Rows are points. The points of each table are mixes of a few directions, plus a little noise. Count the directions of each table, and those that both share. Where both have some left over, give the other angles between the two spaces (their principal angles), to ten degrees, smallest first.

First (6 x 3):
[[-10.5  16.2  -3.3]
 [  4.8 -18.0  17.4]
 [ 16.7  -7.0 -21.1]
 [ -1.7  17.2 -22.2]
 [-10.7 -15.4  42.7]
 [  1.6   5.3 -12.0]]
Second (4 x 3):
[[ 19.9 -15.7 -14.8]
 [-31.1  24.2  23.0]
 [ -1.2   1.0   0.6]
 [ 12.2  -9.6  -9.0]]
Directions: first 2, second 1, shared 1

First (9 x 6):
[[ -0.1  -0.2  -0.1   0.0   0.2   0.0]
 [-11.7  13.6   5.5  21.0 -22.9   7.4]
 [-10.3  12.2   4.7  18.2 -20.2   6.6]
 [ 27.5 -32.0 -12.5 -48.5  53.1 -17.9]
 [ -7.0   7.8   3.5  12.2 -13.7   4.5]
 [ 16.2 -18.7  -7.8 -28.5  31.5 -10.6]
 [  1.9  -1.9  -1.0  -2.9   2.7  -1.1]
 [-13.5  15.3   6.0  23.5 -26.0   8.8]
 [ -2.9   3.3   1.4   4.8  -5.8   1.7]]
Second (7 x 6):
[[ -8.2  -8.4 -11.3   6.2  -1.9 -10.1]
 [ 14.0  -5.9   5.8   8.7  -3.5  -7.0]
 [ -2.1   4.3 -47.3 -38.5  60.1   5.2]
 [  6.0   0.3  25.2  18.1 -18.8  -1.9]
 [  5.6   7.3  22.4   7.0  -8.3   5.2]
 [  5.9  -1.6  -0.2 -10.5 -20.6   7.4]
 [-20.6   4.7   6.1   7.0  -6.9   0.3]]
Directions: first 1, second 4, shared 0; angles 30

First (9 x 9):
[[ -7.1 -28.8  -9.0  14.5  12.7 -19.8 -26.3 -35.5   4.0]
 [-35.1  36.6  31.3 -20.3 -22.2  18.2  16.2  -6.2  21.2]
 [ 17.5 -21.2 -13.9   7.9  -4.6   2.2  -6.8 -10.8  -5.5]
 [-20.0  28.6   8.7  -7.1  25.8 -17.0   6.7  26.7   3.2]
 [ 31.8   2.0 -42.2  -2.3  14.2  -9.9   7.9  21.7 -10.5]
 [  8.8  -6.3  -2.7   4.1   7.7 -11.4  -5.8   5.5 -13.2]
 [  3.2 -10.7  18.4   7.1  -6.0   6.5  -3.0   5.8 -11.0]
 [ 13.6  -0.3 -13.1 -10.2 -24.1   3.3   1.4 -22.0  -4.8]
 [-14.2  -0.8  22.5   6.7  -2.2  27.2   8.7  14.4  16.1]]
Second (10 x 9):
[[-14.4  28.6   5.5  -2.4  24.5   0.5 -22.4 -14.8 -28.9]
 [  9.1 -14.4 -36.3 -10.8  -6.1  -6.2   9.6  37.3  21.0]
 [ -1.8  10.5  -3.9  -6.8   2.2  -9.0  -2.2  -1.4  -7.2]
 [ 21.7  20.4   7.0   9.6  13.5   4.1  23.7  -1.2  -8.9]
 [  5.9  24.2  29.5  -1.6  -8.5 -17.9  12.6 -35.6 -18.5]
 [ -0.9  20.0  22.4  -0.5  -0.7  -9.7   1.4 -27.9 -18.0]
 [ -5.9 -26.9 -12.3   3.1  -5.1  12.0  -7.3  18.0  18.9]
 [-22.3 -16.6  -2.5 -13.5 -19.1 -11.9 -22.7  -6.2   5.9]
 [ 17.1 -21.2 -20.4   3.0  -7.8   6.1  20.7  30.6  25.8]
 [ -9.1 -24.6  11.1  20.0   7.1  32.4 -12.9   1.4   9.4]]
Directions: first 5, second 4, shared 2; angles 60, 70

First (9 x 11):
[[-12.3  11.8   0.3   1.9  -2.1  -5.8   5.4   7.5   8.7   2.4 -11.0]
 [-14.6  -1.9 -30.0  -7.8  30.9 -21.2   4.2  41.5  -5.8   2.5 -10.4]
 [ -9.9   7.5  -3.5   0.2   2.5  -6.5   4.0  10.1   4.9   1.9  -8.5]
 [-19.5  18.8   1.0   3.0  -3.8  -9.2   8.4  11.6  13.7   4.1 -17.5]
 [-15.9  23.1  15.6   7.4 -19.4  -0.5   8.1  -6.6  19.0   3.5 -15.6]
 [  4.8  12.9  33.8  10.4 -36.4  18.4   0.3 -39.3  14.4  -0.5   1.5]
 [ 22.6 -28.4 -13.6  -7.6  18.1   4.8 -10.6   0.0 -22.3  -4.7  21.2]
 [ 48.2 -49.5  -7.5  -9.0  15.2  20.1 -21.3 -22.7 -36.5 -10.0  43.6]
 [ -3.4   5.1   3.9   1.8  -4.8   0.3   1.7  -2.2   4.2   0.7  -3.2]]
Second (8 x 11):
[[  6.2 -18.5   9.0   3.3   3.9   9.3  -2.3   2.9  -2.2   6.0   1.8]
 [ 14.9   4.8  15.9  14.7   5.2  18.8  -9.8  16.2 -19.1  24.8  23.6]
 [-24.3  26.3   2.4   0.2 -15.2 -12.5  12.2  -3.0  23.4  -4.3 -24.9]
 [-21.9  -2.8  -7.7 -11.9 -10.9 -17.3  13.3 -15.1  26.2 -21.0 -31.8]
 [ 18.6 -50.9   3.6  -6.4   8.4  12.9  -6.4 -12.1  -6.2  -8.1   5.5]
 [-11.6  33.7 -37.3  -7.4  19.2 -26.9   1.9  29.0 -13.2  -2.1   3.0]
 [ -0.3  45.9  -2.8   4.2 -13.8  -4.7  -1.9  -8.1  -5.3   1.0  12.1]
 [ 19.0 -39.3  16.2   2.8   2.0  20.1  -6.8 -10.6  -6.6   2.6   9.6]]
Directions: first 2, second 4, shared 2

First (11 x 14):
[[  8.3 -28.9  25.0  -4.5  35.0 -15.9  -4.6  10.9  14.3 -18.4  20.8   9.3
  -18.0  42.3]
 [ -9.2   1.1   3.0  -0.6   6.7  -2.2 -11.2  17.2   0.3  -2.0  12.9 -16.1
    7.2  17.5]
 [-31.4  34.5 -14.3 -22.2 -41.7  20.7 -19.2  -4.5  -7.8   6.9  -6.1 -49.3
   37.7 -19.2]
 [ -3.8  -1.8  22.1 -13.8  -0.4 -12.8 -11.3  -4.4   1.6  -4.6   2.5   1.5
    0.3  11.0]
 [ 16.5 -15.4  18.3   8.3  17.6  -5.0  -4.7  13.1   6.1 -23.0   8.2  20.4
   -9.9  14.8]
 [  6.5  -8.3 -17.9   7.9   7.5  15.7  11.5   1.6   6.3  -7.0   2.2  -2.7
   -4.8  -0.9]
 [  4.9  -8.3   5.3 -13.6  -3.3  -3.9  11.2 -28.6   5.4   3.1 -10.7  12.6
  -11.8  -7.1]
 [ 19.7   7.9 -13.9  12.8 -20.8  28.8   6.7  -5.3  -0.6 -22.7 -18.1  16.6
    6.9 -38.8]
 [  6.5  -4.2 -11.9 -14.4 -15.8   4.9  27.1 -49.3   3.3  15.1 -25.5  16.4
  -14.9 -29.9]
 [  2.0   1.0  -6.9  24.3  16.2  -6.3  -1.0  28.6  -7.2   7.4  10.4   2.9
   -1.4   9.7]
 [-20.8  22.4  -8.7  15.8  -0.8 -23.4  -5.1  20.3 -22.2  44.8   3.5 -11.1
    8.2   1.1]]
Second (10 x 14):
[[ -2.9   2.1  25.2 -12.0 -12.7   7.9 -21.0   3.3   8.9 -42.1  -0.3  -0.4
   19.1   3.4]
 [  2.0 -10.2   1.3   1.1  15.2   9.7  -9.3  20.8   9.2 -21.7  18.4 -14.1
    2.9  22.8]
 [ -6.5  -4.4   2.2   0.1   0.6   6.9   0.1   1.2   9.0 -21.7   0.1  -1.1
    8.1   6.1]
 [ -1.4 -15.7   0.8  -2.1  15.8   0.6   6.1  -1.1  11.6 -11.1   7.3  -1.4
   -6.4  18.3]
 [ -4.7  25.4 -13.2 -18.1 -29.8   3.7  -8.2 -15.1 -17.9  39.6  -8.2 -24.1
    5.2 -26.4]
 [-20.9 -10.1  33.3 -16.0   6.2 -19.5  -7.4  -8.3  14.1 -24.7   1.4   4.6
    9.1  27.4]
 [ 12.3  10.8  31.0 -19.8  -7.8  -3.6 -44.4  24.1  -9.9  -5.8  19.1 -17.0
    5.5  11.3]
 [  2.4   3.8 -32.0  14.3   0.7   1.7  23.3  -8.1  -9.7  35.8  -8.3   2.3
  -12.2 -19.3]
 [ 22.7  -7.4 -21.2   8.9   2.9   2.8  27.1 -21.8  -4.6  26.1 -12.8  22.6
  -26.6 -24.1]
 [ -4.2   5.2 -27.8  43.6   8.6 -10.1  33.3   4.8 -10.5  24.6 -16.3  28.8
   -4.6 -19.4]]
Directions: first 5, second 6, shared 5

First (10 x 20):
[[  7.2  15.8  16.4  19.7 -25.0  18.3  -3.4   4.9   3.2  -1.4   2.9  -9.7
   13.6  -3.3 -15.1  28.6 -11.8  11.8   1.7  -8.2]
 [  0.6   1.5 -15.0 -20.4   5.9   8.2   4.2  -6.7  -4.5   1.8  -7.0   5.3
  -17.0  -0.3 -22.9  -7.6 -24.9   5.6  -0.4  16.2]
 [ 34.6  15.4  14.1   1.8 -24.6  19.6  17.7   1.5  -8.7 -10.0  -2.2  -0.2
    0.5   7.4 -22.6  25.5 -35.6  11.2 -28.2  -8.1]
 [ 12.7   7.5   6.4 -10.3  -8.0   6.4  14.9  17.0  -6.3 -19.7  -7.9   3.7
    8.0   5.0  18.2 -14.4  19.1  -1.9 -13.8   0.7]
 [-39.6 -18.0  11.1   8.2  25.2 -31.7 -31.0 -35.3  16.0  35.8  10.4 -12.5
   -7.9  -2.3   9.9  15.0  13.4 -12.0  17.6  11.5]
 [  2.8  -5.0   8.4  11.8  -3.4 -12.3  -3.0   1.7   2.5   2.0   5.4  -2.3
    7.8   2.0  14.4   9.4   9.8  -6.4  -8.2 -13.9]
 [-21.4  25.9  18.8 -19.7 -20.6  23.7  -8.7  14.9   5.2 -17.6 -19.6 -11.6
   15.6  -5.8  14.6  -6.8  38.3   3.6   7.6  32.1]
 [-11.2  -7.4 -52.8 -13.8   9.7   6.4  -5.8  15.5  -3.7  -2.6  -6.7  12.2
  -14.0 -14.8 -23.0 -27.3 -17.7   2.7  25.6   3.3]
 [ 21.9 -21.9 -17.9  18.6  -6.4 -36.4  -2.6  16.7  -3.4   0.2   7.9   7.8
    3.3   2.7  21.0  16.7  -5.4 -20.2 -33.5 -47.1]
 [ -7.1 -13.5  10.0   2.6  46.4  -3.3  17.9 -30.2  -0.4  12.3  17.5   6.7
   -9.6  10.1   5.2 -39.2  16.3   5.2  32.2  12.4]]
Second (11 x 20):
[[  7.4 -16.1 -20.8 -27.9  42.9  21.4  20.5 -29.4 -44.6  19.7  -0.8  -0.7
  -16.8  18.7  -7.1 -27.3 -17.5 -14.6  -0.5 -24.4]
 [ 40.4   2.9  29.9   7.3 -32.8 -26.8  12.2  12.2   5.3 -17.0  -1.4   4.0
    6.7  12.8  22.8  37.2  -6.4  -7.8 -67.1 -17.2]
 [-25.6   6.6  -5.8   9.9  -3.8   4.0 -16.7   8.2  19.3  -0.2   1.3  -1.7
    4.6 -16.3  -8.6  -6.9  12.1  11.8  36.4  21.3]
 [  1.1   3.0   5.8   5.5  -9.7  -5.4  -2.5   5.9   8.2  -4.4   0.1   0.7
    3.5  -2.5   2.7   7.2   2.6   2.1  -4.0   3.0]
 [-17.7   2.3  -7.4   2.8   4.1   6.4  -9.1   1.4   7.2   2.7   1.0  -1.1
    0.7  -9.0  -7.4  -9.3   6.1   6.1  26.2  12.0]
 [ 16.4   2.8  14.5   6.0 -18.0 -13.3   3.2   8.1   6.6  -8.9  -0.5   1.7
    4.6   3.5  10.4  18.5  -1.2  -2.0 -28.4  -5.0]
 [ 19.2  -0.3  11.9   1.1 -11.1 -10.6   7.3   2.9  -1.5  -6.2  -0.6   1.9
    1.7   7.5   9.8  14.8  -4.6  -5.2 -30.5  -9.9]
 [ 30.1 -17.7  -8.7 -28.8  33.1  10.7  30.9 -28.2 -49.5  13.8  -1.8   1.3
  -15.8  29.1   3.7 -12.2 -24.0 -21.8 -35.9 -38.0]
 [-31.5   6.5  -9.5   9.5   0.0   7.1 -19.0   7.0  19.8   1.3   1.5  -2.3
    3.9 -18.7 -11.7 -11.2  13.3  13.4  45.9  24.5]
 [ -6.4   7.4   7.7  12.4 -18.2  -8.2 -10.7  13.0  20.7  -7.9   0.6   0.1
    7.6  -9.8   1.7  10.3   8.6   7.7   4.9  12.9]
 [-34.1   2.4 -17.3   1.9  13.2  14.9 -15.6  -1.0   8.9   7.6   1.5  -2.9
   -0.6 -15.5 -15.9 -21.5  10.2  10.5  52.3  20.6]]
Directions: first 6, second 2, shared 1; angles 40
